Every row gives one point. To make a cloud, some directions were put in groups of two or more. Within a group, all points are equally far from the middle, so they leave a hole (a ring in 2 directions, a hollow ball in 3). The other directions are filled evenly. Then the cloud was stretched, turned, moved and blurred a little. Count the holes, and give their numbers of directions, smallest first.
In the rows, 100 means zero.

Cloud (22 x 3):
127,123,90
112,102,96
113,148,91
58,161,148
46,68,87
55,100,81
115,62,182
50,38,110
92,104,93
107,126,131
119,129,89
115,136,88
122,91,168
168,109,94
68,60,70
120,117,64
61,50,111
54,93,171
195,99,91
107,104,117
163,84,155
19,40,162
Holes: 0

Cloud, 31 rows:
39,95,112,103
138,159,35,88
167,134,47,91
71,145,78,68
49,62,131,99
144,110,122,138
131,109,79,25
154,102,88,23
177,102,76,111
115,86,35,113
73,109,72,69
124,169,138,91
149,115,83,5
104,84,81,109
135,150,154,78
122,152,53,115
145,147,24,105
158,97,94,65
105,89,109,71
69,110,85,121
137,134,51,86
111,68,123,126
28,95,99,129
146,31,64,54
58,80,54,89
128,97,135,112
86,26,89,101
65,113,92,58
145,119,62,112
140,86,87,15
184,122,78,85
Holes: 0
